Every row gives one point. The window is the flat piece filled in between its corners: a triangle in 3 columns, a solid with four corners in 4, and so on. A path goes straight from each point to the next, and from the last back to the first. List the points from which the path goes on through the window.

Window (4 x 4):
[[ 43 -21  24  15]
 [ 35  18  29   6]
 [-25 -16 -60 -20]
 [-55  25  65  -8]]
Path:
(1): [ 29 -24  15 -35]
(2): [ -4 -28  -9  47]
(3): [ 7 -4  3 62]
(4): [ 20 -17  11 -27]
(5): [ 22 -12  31 -47]
(6): [26 -9 -2 35]
(7): [ 8  4 15 50]
(8): [  6 -12  41 -47]
(9): [ 32 -34  31 -25]
(10): [41 -6 17 40]
(11): [-29   3 -19  29]
(12): [-30 -11 -16 -76]
Through the window after points: 3, 5, 7, 9, 11

Window (6 x 6):
[[-26  13  -5 -33   5 -17]
 [-63 -52 -11 -10 -16 -14]
 [ 45   8 -35 -15  14 -20]
 [-25 -35  19  -5  22 -16]
 [-61 -13 -12  21  10  -7]
 [ 95  11  29   2 -42   5]]
Path:
(1): [ 58 -19   1  -8 -14  41]
(2): [ 52  -3   5   9 -23 -33]
(3): [-18 -22  29   1   0 -55]
(4): [-12 -33  -5 -11  16  31]
(5): [ 55  -3  14 -12 -12  23]
(6): [ 53  21   9  12 -41 -53]
(7): [ 24  16   4   8 -13 -55]
(8): [ 16  11   3 -19  10   8]
Through the window after points: 3, 5

Window (6 x 6):
[[-22  37 -18  45  30 -29]
 [-32 -37  -8  -8 -32 -40]
 [-41   3  49   5 -10  33]
 [ 59 -10  12 -11 -50 -26]
 [ 15 -46  -6  35 -43 -31]
 [-41   9  35  -1  68  59]]
Path:
(1): [-25 -24 -20  -9 -45 -16]
(2): [-18 -17  23 -11 -26  29]
(3): [-20 -24  89  18  -6 -14]
(4): [  1  -6  30  34  13 -73]
(5): [-13   5 -16  32   0  -5]
(6): [ -8   1 -27   3 -11  24]
(7): [  5 -34  47  -1   4 -46]
(8): [-15 -35  15   2 -13 -48]
Through the window after points: 4, 8

Window (8 x 8):
[[  6 -21 -12 -29 -46 -19  27 -28]
 [ 33 -18  -1  -4 -22 -28 -49 -32]
 [ 10 -69 -15 -34 -22 -24 -21 -54]
 [-13 -18  51 -18 -25  73  36  -9]
 [ -7 -19  15 -51 -35  95  10  25]
 [-25 -31 -11 -10 -27 -43 -50 -30]
 [  7  17  21  16  80 -26  24  37]
 [ -6 -19  -9   7 -14  65  31  -4]]
Path:
(1): [ 11 -76  56 -17 -38  29  16  34]
(2): [-11 -14  -6 -28 -20  29  25 -28]
(3): [-11  -3 -16 -30  13  20  12 -53]
(4): [ 18 -26   9 -15 -35  10  22  -3]
(5): [  3 -57  18  14 -21   5   7  24]
(6): [  5   3   6 -24   1  15  10 -13]
(7): [-12  24 -11 -36  36 -13  -6 -23]
(8): [  2 -37  12  13 -14 -23   1   8]
(9): [ 12 -67   3 -23 -43  -2 -12  -7]
(10): [ -7 -19 -14 -38   5   3  -5 -61]
(11): [ -7  -8 -10 -49 -14  20  12 -30]
(12): [  8 -36   5 -14 -50   8  11   1]
(13): [ -1 -40   3   2 -16 -26 -14   4]
(14): [-24   2  -9 -23  12 -13 -28 -41]
(15): [-13  -5  -1 -33   5  24 -29 -40]
(16): [  4 -51  18  10 -31  -4 -15  33]
Through the window after points: 5, 7, 9, 11, 13

Window (9 x 9):
[[ 54 -13  -8 -25  53  12  16 -36 -30]
 [-94  51  -5  -4  31  -7  21 -31 -41]
 [ -4   0  19 -66  58 -37   5   1 -16]
 [ 78  11  39  59 -70  -4  41 -28 -25]
 [-34 -19 -20  -4  36 -18  -6  47  11]
 [ 22  32  10   7   5  10  39  49 -25]
 [-39  60 -16 -58   4  22 -74  76  -2]
 [  6   2  44 -19  28  33 -18  28   0]
 [ 60  57  29  45  13 -10   4  -9 -14]]
Path:
(1): [-11  23   1  -5  28 -17  -4  11 -52]
(2): [ -8  34   3 -38  17   0  24   4  31]
(3): [ 22  49   8  15 -17  18   9  12  41]
(4): [ 21  16  20  29  12   3  -3  25 -74]
(5): [-19 -10   6 -16  25  -8 -21  32 -57]
(6): [  0  42   2 -20  10  25  20  -3  48]
(7): [ 40  52  18  33 -39  19  66 -42  35]
(8): [ 40   0  29  25 -22 -13  -5  14 -57]
(9): [ 12   0  15  18  12  -9  16  25 -75]
(10): [ 8 29 11 -2 23  1 32 -8  7]
(11): [11 29 19 -2  3 14 20  2 -4]
(12): [ 14  14  23  19  10  -7   2  15 -35]
Through the window after points: 7, 11

Window (9 x 9):
[[  2 -25  20 -10   8  14  -4  29  35]
 [-39  37  18  44  -3  59  14  16 -12]
 [-45  45 -25   6  12  10  45  18  -5]
 [ 43  29  95 -40  -5 -47  40  -1 -21]
 [-65  17  22  40 -21  31  -1 -35 -28]
 [ 54 -34 -15 -34 -38  -5   9  30  -7]
 [ 12  12   5  42   8 -73  76  45 -22]
 [ 22 -11 -29  10  25  13  45  10   4]
 [ 20  47  16 -10  23 -32   6   9 -40]]
Path:
(1): [-13  75   4  14  -2  -3  32  -5  32]
(2): [  9  38  10 -13 -17 -19  23   9  11]
(3): [ -5 -22  15  -1  25   7  48  29 -59]
(4): [-13 -20  18   1   2   4  35  38 -18]
(5): [ 13  26   6  18  -2 -18  29   8  16]
(6): [  5  30  -8  25 -26   0  15 -11   4]
(7): [-26 -21  21 -19  25  10  43  26 -51]
(8): [-35   1  23  40  19  40  17  25 -41]
Through the window after points: 2

Window (11 x 11):
[[ 36  11 -50 -53 -46  -9  -1  39 -37  26  13]
 [ 20 -28  35  44 -35   0 -27 -11   7   2  22]
 [-43  38 -13  10  17 -18  35 -57  58  49 -20]
 [ 32 -35 -51 -40 -17  54  18  47   8 -21 -15]
 [ 48 -13 -15 -69  23  33 -19  26 -13  13  11]
 [-10  28 -59   1   9   9   8 -95  19  28   3]
 [ 20 -55 -38 -54  -5 -19 -22  16   8 -19  10]
 [ 28  26 -15 -49 -32  12 -30  48 -23 -52 -21]
 [-25  33 -59  46  67 -14  39 -42  19  19 -11]
 [ 38  40 -20  12   7 -32  44 -61  38  12  -1]
 [-19  32  17  -1 -13 -13  57 -38 -25 -20  15]]
Path:
(1): [ 23  -6 -29 -29 -13  12  -1  -5 -32  -3 -24]
(2): [  6 -18 -34 -26   4   7  24  -2 -13  11 -40]
(3): [  4  14 -41  -7   3  21   2  16  14 -10  18]
(4): [ 12   9 -43 -28  13  23 -11  18  12  -7  52]
(5): [ 33 -13 -20 -30   4   4  11 -15 -13   5 -31]
(6): [ 32 -34  -5 -18  11   4   1 -15 -11  18 -39]
(7): [ 27  12 -22 -30   4   9  -1   1  10   2  25]
(8): [  9  17 -38 -27   4   8   1   2  33  -3  35]
(9): [ 22 -13 -11 -25  15  12   4 -14  -7   6 -31]
(10): [ 30 -20 -23 -35 -18   3 -12  -2 -44   5 -42]
(11): [ 28   4 -22 -23 -12  15   4  22   5 -18  24]
(12): [ 19  29 -43 -11  -7  -5 -10  -1  35 -28  51]
Through the window after points: 6

Window (11 x 11):
[[-32 -16 -32  11  -9 -19 -27  -7  -7  35  -5]
 [ 29 -10  -5 -18  66  25   1  27   0  95   7]
 [ 12 -11 -29  -4  31  70 -53  25  32   2   9]
 [ 12  53  22  35   1  -6  -4 -77  -8 -32 -11]
 [-26 -11   0  -7  55   3 -30   3  -5  -3   7]
 [ 36 -63 -48 -24 -55 -43  28 -43  18  -8  20]
 [  5  -7  21  -3 -42 -27   0 -16  30 -13   2]
 [-21  31 -20   2 -23 -14 -20   7 -42 -16  12]
 [-43  19 -18  38  48 -22  18  16  41 -21  -5]
 [  7 -18 -10  40  22  23 -54  29  13 -12  36]
 [-71 -12   4  18 -28 -19  50  -8  -2  13  28]]
Path:
(1): [ -5   0 -15  -5  32  12 -18   7  28  29  26]
(2): [ 29 -25 -11   7  14  36 -11  20  -8  12 -26]
(3): [ 21 -37 -21  20   3  33  -8  21  12 -20 -37]
(4): [ -1   5 -21 -13  12   7 -28 -19  19  19  43]
(5): [-46   6 -41 -22   5 -27 -27 -45  27   5  39]
(6): [  5 -15  -7  17   7  -9   4  -2   1  -5  -6]
(7): [-12 -37   6  27  21   0   9   0   2   8 -28]
(8): [-15  15 -15   3   8   0 -26  -7  27   2  53]
Through the window after points: 1, 3, 5

Window (12 x 12):
[[ 22 -18  -9  51 -49  15 -47  21 -69  14 -13  13]
 [-21 -75 -20 -32  24  18  14  14  28  15 -17   9]
 [-59 -19  -7 -20 -31 -18  -2  32  48   1  -8  33]
 [ 11 -48 -43  -3   8 -37   5 -26 -11 -53 -17 -24]
 [ 24   8 -25  42  33 -13  36  51  -2  -6  13 -22]
 [-39  -3 -51 -50  17  51  14 -15   1  20 -28 -68]
 [ 15 -16  13 -26   7 -53 -87  54  -1  20 -44  22]
 [ 15 -15 -16  -4   6  14   9 -37 -35  15  35 -53]
 [ 51 -19 -36 -48 -15  -6 -43  -2 -45  27 -39  30]
 [-18 -13 -35 -20  33  40 -10 -44  33 -60  19 -37]
 [ 16 -12  36  21 -34  25 -14   4  33 -37 -29  -8]
 [-95  29 -26   3  18 -23 -14 -39   8  46 -46  28]]
Path:
(1): [ 26 -22 -82  14 -12  -8 -58 -38   3  22 -22 -47]
(2): [-26  -3  18 -41   7  25  17  18 -31  -2 -17  26]
(3): [ -6 -29  -9 -20  15   8   0  -3 -33  -2 -21 -12]
(4): [  9 -15 -41 -11 -10   8 -14 -15   0  12  -1 -26]
(5): [  5 -24 -38  20  -1  16   9 -43  36  -2   8 -27]
(6): [-25 -23 -11 -14  13  19  17  16 -12  -2 -13  -3]
(7): [-48  -5   6 -28   7   1  -7  22 -21 -15  10   5]
(8): [ 28 -33 -58   2 -23 -10  -2 -11  46  23 -43  -7]
(9): [ 17 -19 -28   8  -7  -6 -17  -1  -1  36 -22   7]
(10): [ -1  -2 -19 -26   4  -8 -26   8 -33  -4 -22   9]
(11): [-22 -31  31  -7   4   8 -10  17 -74 -26   2  13]
(12): [ 12 -21 -32   8 -26 -11 -15  11  38  31 -44   1]
Through the window after points: 1, 3, 7, 9

Window (14 x 14):
[[ 15  20   5 -47  13   7  65  66 -36  52  32 -58  -5  -6]
 [-10 -51   5  32 -14  20 -17 -44  -9  71  55 -14   8  -4]
 [ 14 -11   4 -15   6 -32  85  30  26  -7  16 -82  10 -27]
 [ 26  25  -6  -5  13 -37 -27 -44 -35 -33   9   2  -7  32]
 [-10  44  39 -12  38 -49  57  29  18 -16  18  10 -12  11]
 [ -3  51 -21   2   8 -21 -13 -53  12 -29  25  37  48 -23]
 [-26  59 -25  16 -19   7 -27 -49  -3 -19   4  -2 -26   2]
 [  0  14   3   4 -50  15  -9 -61 -16  -5 -43  27  15 -26]
 [  0  16 -48  12   4   7  -6 -23   0 -38   4  59  -7  16]
 [ 26  36  22   7  42   5 -10   6   0 -47  21   4 -15 -19]
 [ 25  23 -30  23 -88 -13 -32 -35  -1  22   5  37  -9 -37]
 [-10  19  11   3  22 -27  26  82  -2   9   2 -44  26   6]
 [  3 -25 -32  39  21  -8  -5 -30 -15  95   6  -7  -7 -41]
 [-45 -50 -19   2  20 -16 -46 -37 -41  37  46  10 -21 -40]]
Path:
(1): [-25 -18 -10  43 -15 -25  26 -14 -54  32  34 -13  -4 -10]
(2): [ 36  37  -2 -75  46  -1 -50  -8  25 -20   1   4  -7  -1]
(3): [-10  14  -2 -22  23 -24  -7   1  -1   9   1 -31 -15   9]
(4): [  3   2  -8  20  11   1  47 -11 -21 -12  43  -5  13 -22]
(5): [ -2  23  -3  19  10 -18  21 -10 -18  -4  22  -7   8 -14]
(6): [  4   9  10 -23   3  -4 -19  -7  13  14  14  -8 -12 -16]
(7): [  3   8  -9 -31  12  -3  -2 -13  12   1  22  17 -19  -2]
(8): [ -2  34   7  52 -15 -15   9 -33 -33  -3   4 -20  10 -25]
(9): [-34   4   7  33  16 -27  31  -3 -47 -21  22 -14  21 -17]
(10): [ 10  -3 -13 -30   7  -4 -35  33  25  51   9 -11 -12  -6]
(11): [ 28 -33  13 -56  12   2 -32 -40  37  29   3 -24   8 -20]
(12): [-20  28 -18  59  10 -12  21  11 -40   5  45  15 -10   0]
Through the window after points: 1, 9

Window (14 x 14):
[[ 34 -11  28  24  50   6  -2 -28 -24  59  48  13  15   7]
 [ -3  -8  -1 -41 -47   3  11  24  15  42   6 -54 -36 -30]
 [-20 -67   9 -47 -67  15 -11 -14  -1 -23 -20 -59  16 -17]
 [ 31  15 -46  -3  70  27 -10 -57 -55  33   9  10  16 -17]
 [-30  -7 -39  28  36  19 -32  -9 -13  19  21  14  20  22]
 [ -1 -42 -21  65  27 -60 -51  -1 -12 -63 -67  -8  -3  -8]
 [  1  37  15  -1  59  13  -3 -33   4  31  -9 -11  30  16]
 [ 20 -43 -20  80  27   5   0  48  -1 -95 -65  -4   6  -3]
 [ 42 -32 -29  36  27 -10 -61  12  -6 -71 -71  47   0  34]
 [-48 -11  38 -46 -66  14  37 -13 -18   4   4 -18 -41 -32]
 [ 21  24 -19   5   9 -28   6 -30 -25  -1  43 -23  16  36]
 [ 23  28   2  64   4  52 -20 -45 -18  42  -1  -9  -2   9]
 [ 19  -9 -35  29  43  13  28 -64  11  47  -4  22   6  19]
 [-26 -38  24 -43 -37  26  -2 -18  27 -29  20 -64 -64 -24]]
Path:
(1): [ 19  -5  -6  48  13  13  -8 -10  17 -35 -18   4  22 -23]
(2): [ 18  -5   5 -11 -26   5 -14 -20  34 -28   7  50  32 -45]
(3): [ -4 -11 -15   9  20   7  -4 -17 -31   6 -12 -18 -15  20]
(4): [-11 -21 -25   0  44  15  -1 -19 -53  37 -36 -33 -24  43]
(5): [  2   2 -13  12 -13  15  -9 -32  34 -22  16  11  17 -30]
(6): [ 13  -9  -6  -4 -15 -21 -22 -19  30 -39 -12  -7   4 -40]
(7): [-19 -36   4  14  10  12 -10  -6 -24 -13 -19 -30 -37  18]
(8): [  0 -19 -14  12  20   9   4 -30 -18  24 -18  -2 -14  24]
(9): [ 10  -4 -15  12   8  10  11 -35  14   5   3  13   8 -14]
(10): [ 14  19  -4  12   5  -3 -29 -44  30 -53  29  13  13 -57]
(11): [ -4 -41  -9   9   4  -2 -14  -6 -24  -4 -36 -27 -10  11]
(12): [ -5 -39  -7   7  58 -18   1  20 -53   8 -35 -27 -29  58]
Through the window after points: 2, 6, 8, 10, 12

Window (14 x 14):
[[ -1   2 -22  -5 -35 -16 -51  55  47   2 -22  32 -48  36]
 [-31 -42  20 -18 -33 -35 -19  67  45 -21 -69 -33 -63 -23]
 [ 45  -5  11  41 -41  27  26  -6 -45  22  37   6 -13  30]
 [-29  20 -26  23 -38  32 -21 -61 -33  10   9 -12  58  50]
 [ 37  54  -9  60  28  21   8 -46 -56  20 -30  36  21  43]
 [  8  46  11  43  22  17   7  -1   0 -15  46  13  37   7]
 [-15 -28  -2 -30 -12 -42 -15  55 -32 -48  -2  26 -35  12]
 [ 27  11 -11  15  27  70 -30 -12 -50  -2  25 -35  24  59]
 [  7  35 -91 -12  25  -6  15  30   0  58 -19  -4  77  19]
 [ -5 -31   6  11 -24   1 -44  90  -5  -1 -38  49  -3 -36]
 [-31  -9 -27  25  37  39  22   5 -12  38   5  44   2  32]
 [ -1 -11 -21 -50 -54  21   7  58  49 -43 -78  43 -44 -18]
 [ 21   3  46 -31  21  10 -27 -25 -33  40  39  11  26  22]
 [ 28 -60 -29  10  -5 -19 -22  16  40 -31 -32  34 -13 -16]]
Path:
(1): [-15  17 -34   9  -6  12 -21   6  -8  -5 -20  14   2  -3]
(2): [ 18  33 -57  -7  29  11  -9  16 -40 -20   1  26 -32 -38]
(3): [-14 -31  27  15 -38 -18  -4  24  21   9 -18  19  21  44]
(4): [ 13  16  59   2  -9 -14  11  13  -1 -15 -19   4  35  57]
(5): [  2  -6 -70  11 -30  31 -41  -4 -22   2   3  10 -19 -20]
(6): [ -1   1 -33  15   4  12 -25   9  -6  10   3  15 -10  -9]
(7): [-19 -24  49 -17   3   6  55  35   9   8 -37  16  21  74]
(8): [ -5 -16   1   1  -3  14 -14  19  -9   5 -11  19  18  41]
Through the window after points: 6
